Every row gives one point. The points of each table are mixes of a few directions, plus a little noise. How many directions does each table use, and how many do they share? Where both have some left over, give the other angles between the two spaces (their principal angles), to ten degrees, smallest first.

First (6 x 3):
[[ 0.01 -0.07 -0.51]
 [-0.02 -0.21 -0.48]
 [-0.10 -0.45  0.58]
 [ 0.01  0.18  0.55]
 [-0.02 -0.06  0.24]
 [ 0.12  0.62 -0.38]]
Second (4 x 3):
[[ 0.57 -0.09  0.02]
 [ 0.56 -0.09  0.03]
 [-0.70  0.11 -0.03]
 [-0.43  0.08 -0.02]]
Directions: first 2, second 1, shared 0; angles 90

First (7 x 4):
[[-0.30  0.55  0.34  0.24]
 [ 0.00 -0.02 -0.01 -0.01]
 [-0.40  0.73  0.45  0.32]
 [ 0.16 -0.29 -0.19 -0.12]
 [-0.01  0.01  0.00  0.00]
 [ 0.06 -0.10 -0.06 -0.05]
 [ 0.48 -0.87 -0.54 -0.39]]
Second (6 x 4):
[[ 0.14  0.13 -0.58 -0.01]
 [ 0.45  0.31 -0.37  0.29]
 [ 0.02  0.03 -0.34 -0.05]
 [-0.18 -0.17  0.66 -0.01]
 [ 0.05 -0.01  0.80  0.21]
 [-0.48 -0.31 -0.15 -0.43]]
Directions: first 1, second 2, shared 0; angles 60

First (5 x 4):
[[-0.31  0.43 -0.65 -0.04]
 [-0.37  0.19 -0.06 -0.07]
 [ 0.16 -0.28  0.45  0.02]
 [ 0.56 -0.04 -0.42  0.12]
 [-0.03 -0.31  0.68 -0.03]]
Second (5 x 4):
[[-0.36 -0.08 -0.77  0.32]
 [ 0.10 -0.09  0.63 -0.11]
 [ 0.20 -0.21  0.25 -0.13]
 [ 0.41 -0.07  0.25 -0.31]
 [-0.35  0.46 -0.36  0.21]]
Directions: first 2, second 3, shared 1; angles 40

First (8 x 6):
[[ 0.05  0.38 -0.29  0.16  0.09  0.17]
 [ 0.04  0.78 -0.75  0.36  0.22  0.39]
 [-0.38 -0.43 -0.34 -0.04  0.12 -0.06]
 [ 0.19 -0.26  0.67 -0.19 -0.22 -0.22]
 [ 0.35 -0.11  0.82 -0.19 -0.29 -0.21]
 [ 0.27  0.03  0.56 -0.12 -0.19 -0.11]
 [ 0.03  0.17 -0.10  0.06  0.04  0.06]
 [-0.56 -0.57 -0.57 -0.05  0.22 -0.05]]
Second (6 x 6):
[[ 0.13  0.24  0.31  0.05  0.37  0.12]
 [ 0.43 -0.03  0.39  0.18  0.24 -0.35]
 [ 0.49 -0.12 -0.30 -0.37  0.69  0.28]
 [-0.50  0.43 -0.42  0.47 -0.35  0.04]
 [-0.15 -0.47 -0.30 -0.16 -0.61 -0.25]
 [-0.40 -0.04  0.32 -0.18 -0.34  0.15]]
Directions: first 2, second 4, shared 1; angles 50

First (8 x 8):
[[-0.33  0.04 -0.37  0.23  0.32  0.08 -0.37  0.01]
 [-0.11  0.12 -0.31  0.09  0.14  0.31 -0.37  0.12]
 [-0.11  0.09 -0.26  0.08  0.13  0.24 -0.30  0.09]
 [-0.27  0.12 -0.46  0.18  0.29  0.32 -0.51  0.10]
 [ 0.32 -0.35  0.89 -0.23 -0.40 -0.93  1.08 -0.36]
 [-0.11 -0.14  0.14  0.07  0.06 -0.38  0.22 -0.16]
 [-0.07 -0.04  0.03  0.04  0.04 -0.16  0.08 -0.08]
 [ 0.68  0.17  0.34 -0.45 -0.56  0.55  0.17  0.29]]
Second (7 x 8):
[[-0.26  0.40  0.07 -0.64  0.68  0.27  0.08  0.02]
 [ 0.22  0.24  0.12  0.10 -0.20 -0.25 -0.22 -0.23]
 [-0.01 -0.38  0.01  0.01  0.06 -0.15  0.11  0.31]
 [ 0.56  0.19  0.11  0.05  0.35 -0.22 -0.19  0.01]
 [-0.11 -1.16 -0.31  0.32 -0.15  0.90  0.41 -0.28]
 [ 0.06  0.23  0.22  0.00 -0.38 -0.54 -0.28 -0.11]
 [-0.44  0.46 -0.22  0.14 -0.35  0.01  0.11  0.27]]
Directions: first 2, second 5, shared 0; angles 50, 80

First (10 x 9):
[[ 0.53  0.45 -0.04 -0.48  1.04  0.23  0.36  0.06 -0.31]
 [-0.30 -0.25  0.03  0.27 -0.60 -0.13 -0.20 -0.03  0.18]
 [-0.23 -0.19  0.02  0.20 -0.45 -0.10 -0.16 -0.02  0.14]
 [ 0.80  0.69 -0.06 -0.72  1.61  0.36  0.55  0.10 -0.50]
 [-0.05 -0.06  0.01  0.05 -0.12 -0.02 -0.04 -0.01  0.04]
 [-0.23 -0.19  0.02  0.19 -0.43 -0.10 -0.17 -0.02  0.13]
 [ 0.13  0.13 -0.02 -0.12  0.28  0.07  0.09  0.02 -0.09]
 [-0.03 -0.01  0.00  0.01 -0.04 -0.01 -0.01  0.00  0.00]
 [-0.29 -0.25  0.02  0.26 -0.58 -0.14 -0.19 -0.03  0.18]
 [-0.36 -0.31  0.03  0.32 -0.71 -0.15 -0.24 -0.03  0.21]]
Second (7 x 9):
[[-0.12 -0.29  0.33  0.47 -0.84  0.16 -0.26 -0.52  0.17]
 [-0.23 -0.17 -0.02  0.16 -0.37 -0.12 -0.13  0.03  0.12]
 [ 0.66  0.64 -0.20 -0.73  1.56  0.21  0.52  0.30 -0.43]
 [-0.07  0.03 -0.13 -0.09  0.14 -0.12  0.03  0.21 -0.02]
 [-0.17 -0.21  0.13  0.27 -0.56  0.00 -0.17 -0.19  0.13]
 [-0.01  0.06 -0.13 -0.13  0.20 -0.07  0.06  0.19 -0.02]
 [-0.06 -0.06  0.01  0.05 -0.13 -0.03 -0.04  0.00  0.04]]
Directions: first 1, second 2, shared 1

First (10 x 11):
[[ 0.10  0.22 -0.11  0.39 -0.74 -0.28 -0.05 -0.13  0.12 -0.27  0.15]
 [ 0.16 -0.03  0.27 -0.25  0.15  0.32  0.17 -0.65 -0.25  1.11  0.48]
 [-0.09  0.32  0.32  0.16 -0.14  0.47  0.32  0.26 -0.27  0.19 -0.53]
 [ 0.21  0.15 -0.32  0.06  0.53 -0.35 -0.16  0.12  0.18 -0.67  0.04]
 [ 0.47  0.08 -0.37  0.35  0.18 -0.11 -0.47  0.06 -0.05 -0.24 -0.25]
 [-0.75 -0.03  0.00 -0.06 -0.31 -0.26  0.09 -0.21  0.25 -0.49  0.44]
 [ 0.77  0.01  0.06  0.12 -0.58 -0.12  0.12  0.14  0.03  0.37 -0.04]
 [-0.22  0.29  0.03 -0.31  0.93 -0.14  0.36 -0.02  0.14 -0.47  0.29]
 [-0.23 -0.73  0.16 -0.39  0.13  0.47 -0.26  0.25 -0.22  0.71 -0.41]
 [-0.43 -0.24 -0.01 -0.05 -0.15  0.02 -0.11  0.17  0.06 -0.21 -0.14]]
Second (8 x 11):
[[-0.41 -0.44 -0.15 -0.06  0.50  0.34  0.12  0.16  0.13 -0.46 -0.29]
 [ 0.00 -0.34  0.03 -0.39  0.14 -0.14 -0.30  0.18 -0.02  0.32  0.03]
 [ 0.86  0.19 -0.11  0.04  0.12 -0.28  0.22  0.03  0.13 -0.01  0.18]
 [-0.12 -0.39  0.00  0.03 -0.02  0.40  0.42 -0.24  0.13  0.06  0.03]
 [ 0.03 -0.75 -0.30  0.16 -0.29  0.17  0.02  0.15  0.29 -0.37 -0.26]
 [-0.50  1.16  0.23  0.38 -0.27 -0.13 -0.16 -0.46 -0.36  0.01  0.25]
 [-0.08  1.14  0.59  0.00 -0.46 -0.16 -0.15  0.23 -0.54  0.60 -0.15]
 [ 0.22 -0.55 -0.30 -0.18  0.30 -0.16 -0.13 -0.04  0.26 -0.13  0.17]]
Directions: first 6, second 6, shared 5; angles 80

First (11 x 11):
[[ 0.54 -0.14 -0.24  0.31 -0.53  0.05  0.11 -0.12 -0.03 -0.21 -0.64]
 [ 0.25  0.11 -0.48  0.34 -0.55  0.33  0.14 -0.05 -0.27 -0.25 -0.57]
 [-0.82  0.50 -0.25 -0.15  0.33  0.44 -0.04  0.21 -0.36  0.05  0.50]
 [ 0.12  0.11 -0.39  0.24 -0.38  0.30  0.10  0.01 -0.25 -0.18 -0.42]
 [-0.35  0.13  0.07 -0.16  0.28  0.05 -0.06  0.10 -0.05  0.09  0.34]
 [ 0.12 -0.30  0.54 -0.23  0.36 -0.48 -0.11 -0.05  0.39  0.22  0.31]
 [ 0.49 -0.38  0.34  0.00 -0.03 -0.43 -0.01 -0.14  0.36  0.07 -0.17]
 [-0.55  0.19  0.13 -0.25  0.45  0.04 -0.09  0.13 -0.05  0.15  0.55]
 [ 0.42 -0.48  0.64 -0.18  0.25 -0.66 -0.09 -0.13  0.54  0.21  0.14]
 [-0.36 -0.02  0.37 -0.33  0.53 -0.23 -0.13  0.07  0.16  0.23  0.59]
 [ 0.16  0.27 -0.72  0.44 -0.67  0.58  0.18  0.01 -0.46 -0.35 -0.69]]
Second (9 x 11):
[[-0.17  0.24 -0.34  0.01 -0.15  0.28  0.07  0.16 -0.20 -0.10  0.15]
 [ 0.60 -0.62  0.63  0.07  0.06 -0.63 -0.09 -0.37  0.46  0.14 -0.50]
 [ 0.04  0.12 -0.21 -0.08 -0.11  0.09  0.08  0.21 -0.02 -0.07  0.30]
 [ 0.11 -0.21  0.23  0.16  0.03 -0.15 -0.08 -0.29  0.06  0.04 -0.53]
 [ 0.45  0.08 -0.49  0.03 -0.52  0.17  0.22  0.26 -0.02 -0.24  0.16]
 [-0.37  0.18 -0.03 -0.18  0.22  0.09 -0.03  0.15 -0.07  0.06  0.42]
 [ 0.38  0.13 -0.53  0.23 -0.60  0.28  0.20  0.12 -0.17 -0.27 -0.27]
 [ 0.41 -0.24  0.13  0.06 -0.16 -0.23  0.01 -0.10  0.19 -0.02 -0.25]
 [-1.50  0.28  0.58 -0.31  1.20  0.07 -0.38 -0.13 -0.22  0.46  0.52]]
Directions: first 2, second 3, shared 2

First (11 x 12):
[[-0.50  0.14 -0.36  0.96 -0.09 -0.43 -0.02 -0.16 -0.13 -0.41  0.47  0.21]
 [-0.12  0.14  0.29 -0.31 -0.43  0.14 -0.06 -0.18  0.07 -0.12 -0.29 -0.10]
 [-0.16  0.02 -0.15  0.24  0.06 -0.17 -0.05 -0.04  0.00 -0.11  0.27  0.07]
 [ 0.52 -0.20  0.10 -0.34  0.29  0.28  0.17  0.28 -0.05  0.39 -0.38 -0.07]
 [-0.07  0.08  0.16 -0.10 -0.26  0.08 -0.01 -0.10  0.01 -0.08 -0.18 -0.05]
 [ 0.45 -0.08  0.39 -0.58 -0.14  0.46  0.16  0.14 -0.03  0.31 -0.75 -0.16]
 [-0.06 -0.06 -0.20 -0.19  0.35 -0.19 -0.18  0.01  0.17  0.04  0.55  0.01]
 [-0.01  0.05  0.14 -0.11 -0.20  0.09  0.01 -0.06  0.00 -0.03 -0.20 -0.04]
 [-0.22 -0.21 -1.04  1.33  1.05 -0.78 -0.01  0.25 -0.14 -0.09  1.35  0.40]
 [-0.12  0.12  0.25 -0.48 -0.30  0.09 -0.15 -0.19  0.16 -0.08 -0.08 -0.12]
 [ 0.30  0.00  0.41 -0.42 -0.32  0.41  0.15  0.04 -0.06  0.17 -0.76 -0.14]]
Second (9 x 12):
[[-0.33  0.08  0.13  0.25 -0.26 -0.51 -0.03  0.19  0.38  0.90 -0.04  0.23]
 [-0.60 -0.07  0.39 -0.78 -0.14 -0.03  0.41  0.95 -0.53 -0.13 -0.26 -0.50]
 [-0.23 -0.07 -0.40  0.44  0.16 -0.22  0.13  0.06  0.09 -0.29  0.19 -0.65]
 [-0.15  0.14 -0.35  0.60  0.02  0.03 -0.12 -0.13 -0.04 -0.30  0.30  0.04]
 [ 0.53 -0.26  0.08 -0.07  0.17 -0.38  0.01 -0.46  0.44  0.37 -0.16  0.04]
 [ 0.05  0.24  0.07  0.11 -0.18  0.41 -0.20 -0.28 -0.39 -0.53  0.12  0.60]
 [-0.31  0.42  0.18  0.45 -0.70  0.15 -0.22 -0.39  0.01 -0.12 -0.15  0.51]
 [ 0.53 -0.12 -0.19 -0.28  0.38  0.30 -0.09 -0.05  0.30  0.29 -0.07 -0.37]
 [ 0.49 -0.29  0.08 -0.68  0.51  0.20  0.11  0.14 -0.29 -0.16  0.08  0.07]]
Directions: first 3, second 6, shared 2; angles 90

First (11 x 14):
[[ 0.17  0.48 -0.21 -0.43  0.08 -0.21  0.55  0.54 -0.19 -0.17 -0.01  0.18
  -0.33  0.09]
 [-0.43 -0.29  0.57  0.43  0.33  0.05 -0.26 -0.75  0.19 -0.33 -0.73  0.30
   0.63  0.50]
 [-0.25 -0.63 -0.30  0.14 -0.40 -0.44 -0.47  0.19  0.59 -0.33 -0.03  0.45
  -0.05 -0.20]
 [ 0.17 -0.43 -0.15  0.19 -0.04 -0.66 -0.26 -0.35  0.67 -0.82 -0.12  0.26
   0.27  0.15]
 [-0.45 -0.21  0.27  0.16  0.23  0.27  0.12  0.02 -0.12  0.25 -0.39  0.11
   0.11 -0.03]
 [ 0.02  0.15 -0.14 -0.62  0.03  0.06 -0.45  0.29  0.11  0.37  0.76  0.01
   0.15 -0.09]
 [ 0.01 -0.14 -0.03 -0.26  0.18  0.18 -0.29  0.04  0.07  0.42  0.56 -0.22
   0.21 -0.22]
 [ 0.13  0.34 -0.08  0.27 -0.88  0.09 -0.47 -0.17 -0.20  0.00  0.07 -0.04
  -0.38  0.13]
 [ 0.01 -0.01 -0.12 -0.09 -0.10  0.33  0.01  0.32 -0.24  0.59  0.39 -0.31
  -0.24 -0.42]
 [ 0.53  0.44 -0.05  0.19  0.10 -0.10  0.81 -0.10 -0.36 -0.33 -0.26 -0.36
  -0.34  0.09]
 [ 0.08  0.32  0.26  0.03  0.46  0.39  0.71 -0.03 -0.55  0.33 -0.23 -0.39
  -0.06 -0.01]]
Second (10 x 14):
[[ 0.08  0.47 -0.30  0.38  0.48  0.21  0.02  0.34  0.16 -0.15  0.01 -0.32
   0.38 -0.24]
 [ 0.48  0.09 -0.28 -0.39 -0.05 -0.24 -0.25 -0.19  0.07  0.06  0.15  0.27
  -0.55  0.27]
 [-0.34  0.39  0.25  0.51  0.08  0.83  0.19  0.23 -0.24  0.21 -0.16 -0.19
   0.87  0.09]
 [-0.01 -0.41  0.11 -0.30 -0.20 -0.62  0.08 -0.64 -0.13 -0.33  0.33 -0.09
  -0.67  0.25]
 [ 0.25  0.67  0.05  0.08 -0.02  0.51 -0.12  0.86  0.24  0.31 -0.56  0.19
   0.97 -0.52]
 [-0.73 -0.30  0.08  0.67  0.34  0.66  0.27  0.10 -0.17  0.23  0.05 -0.26
   0.38  0.01]
 [ 0.26  0.14  0.00 -0.21 -0.13 -0.14 -0.07 -0.27 -0.08 -0.09  0.12  0.06
  -0.22  0.28]
 [-0.03 -0.02  0.24 -0.11 -0.20 -0.30  0.13 -0.15 -0.04 -0.26  0.00 -0.15
   0.07 -0.13]
 [-0.34 -0.60  0.01  0.02  0.03 -0.22  0.09 -0.04  0.05  0.01  0.03  0.01
  -0.29 -0.18]
 [ 0.40 -0.43 -0.15 -0.69 -0.31 -0.65 -0.31 -0.30  0.11  0.08  0.09  0.49
  -0.94  0.14]]
Directions: first 6, second 5, shared 1; angles 30, 50, 70, 80
